Every row gives one point. Before rounding, the points of a table are all equally far from one centre. They may lie mostly on one side of it. Write the centre, to within rounding.
In the rows, zero is written as 128.

Points (6 x 3):
[[ 74 113 148]
 [ 78 107 134]
 [ 79 106 132]
 [ 80 101 136]
 [ 78 118 166]
 [ 83  97 149]]
Centre: [114 124 145]

Points:
[[ 75 136 150 102 134 131 106  65]
 [ 57 103 128 106 113 128 129  93]
 [ 63 111 147 119 128 147 106  72]
 [ 87  87 120 125 138 111 114  59]
 [ 87  87 146 108 128 136 130  53]
 [ 65 127 130  98 129 127 119  69]
 [100 106 146 121 173 128 102  97]
 [ 83 121 141 110 130 116 127  48]
 [106  92 138 102 145 128 106  49]
 [ 75 120 155 106 115 120 148  78]
 [ 87 123 142  97 131 121 132  50]
 [103 107 150 107 123  89 115  65]]
Centre: [120 119 125 123 116 138 119  94]

Points:
[[130 174 135 148 178 102 169  65 157 148 123 157]
 [109 146 149 138 162 108 139  65 139 162 111 166]
 [ 93 144 121 152 215  96 162  87 120 117 120 137]
 [107 156 166 144 179 101 147  89 122 155  88 168]
 [ 98 155 172 122 167  84 164 125 141 174  98 170]
 [ 99 141 158 147 182 100 173  93 145 158  78 163]
 [109 149 152 136 152 107 121  75 124 175 101 152]
 [ 83 157 158 176 179  90 138 102 126 137 116 158]
 [ 97 157 128 115 169  86 127 101 138 173  97 173]
 [116 140 177 147 172 104 142  96 179 192 116 160]
 [ 83 145 161 129 181 111 136  74 141 152  83 150]
 [ 90 143 140 116 201 112 141 125 107 126  90 173]
 [ 81 159 145 138 204 102 166  95 135 130 121 165]
 [100 113 147 162 149 101 152  93 133 149  78 159]
 [ 86 147 171 159 172 101 110  84 131 140 101 149]
 [ 75 164 159 149 173  99 116 111 157 158 103 171]
 [101 140 126 123 183  82 166  83 148 167  69 131]
 [ 86 148 163 136 130 132 112  75 148 133  91 132]]
Centre: [131 142 138 131 170 117 137 136 157 133 116 114]

Points:
[[ 45 141 121 117 157  93 109 127 178  96  91 153  89 146 146 132 134 108
  156 166]
 [ 84 128  53 120 172 111 106 127 146  60  96 143 105 138 163 159 158 123
  114 140]
 [100 160  93  96 163 122 103 124 160  49 123 135 102 136 174 161 124 159
  113 141]
 [ 89 135  62 142 151 126 110 116 121  95 100 165 104 102  92 123 124 161
  134 146]
 [ 74 127  84 104 163 109  87 141 164  74  71 173  81 143 154 129 124 121
  120 182]
 [ 83 119  61 124 154  94 115 143 136  91 127 156  93 155 140  97 143 127
  141 189]
 [ 91 153 125 126 117 152 113 119 141  67  78 186  98 144 128 156 119 142
  150 194]
 [ 98 164  63 122 144 106 104 155 162  61 108 147  73 107 165 141 130 135
  157 156]
 [ 73 157  69 108 159 149  98 164 155  59 109 165 113 123 122 138 162 117
  117 134]
 [ 86 176 123 113 154 111 138 131 163  72  83 175  86 138 148 145 138 137
  137 177]
 [ 90 117  57 121 142 129 117 139 144  43 100 158 114 136 104 163 120 124
  135 123]
 [ 56 135  87 111 148 113 122 117 160  89  83 140  80 123 153 154 151 125
  149 174]
 [ 42 126  75 129 155 113 103 147 139 113 100 138  89 103 153 129 153 128
  130 118]
 [ 86 149  63 113 142 127 104 130 165  62 109 144  84 159 177 104 131 112
  159 134]
 [ 80 143  96 114 138 141  77 141 189  65  81 202 102 100 145 157 141 111
  152 146]
 [ 79 136  78 126 145 151  82 108 153  60 115 150 134 115 161 171 145 115
  138 181]
 [ 58 125  89 107 139 116 110 107 158  60  95 160  79 136 142 127 123 119
  161 152]
 [104 131 105 105 155 103 127 152 165  48 126 134 127 102 158 105 141 143
   94 141]
 [ 72 135  85 112 166 114  87 133 147  70  91 199  95 113 155 146 125 104
  136 170]
 [ 82 156  79 134 166 146  94 130 183  86  95 123 138  94 148 113 133 150
  149 141]
 [ 81 131  68 128 160 110  97 123 178  86  98 153  80  99 143 134 182 118
  165 132]
 [ 83 142  63 111 115 101 130 143 164  69  95 159  89 172 172 128 148 124
  149 148]
 [101 140  64 154 104 111 117 109 158  78  78 196  89 148 166 124 129 107
  155 134]
 [105 137  81 102 160 125  84 140 171  44 110 151  65 108 127 145 156 134
  114 119]]
Centre: [128 123 115 130 130 128  95 140 155 113 112 153 112 138 141 139 136 123
 132 138]
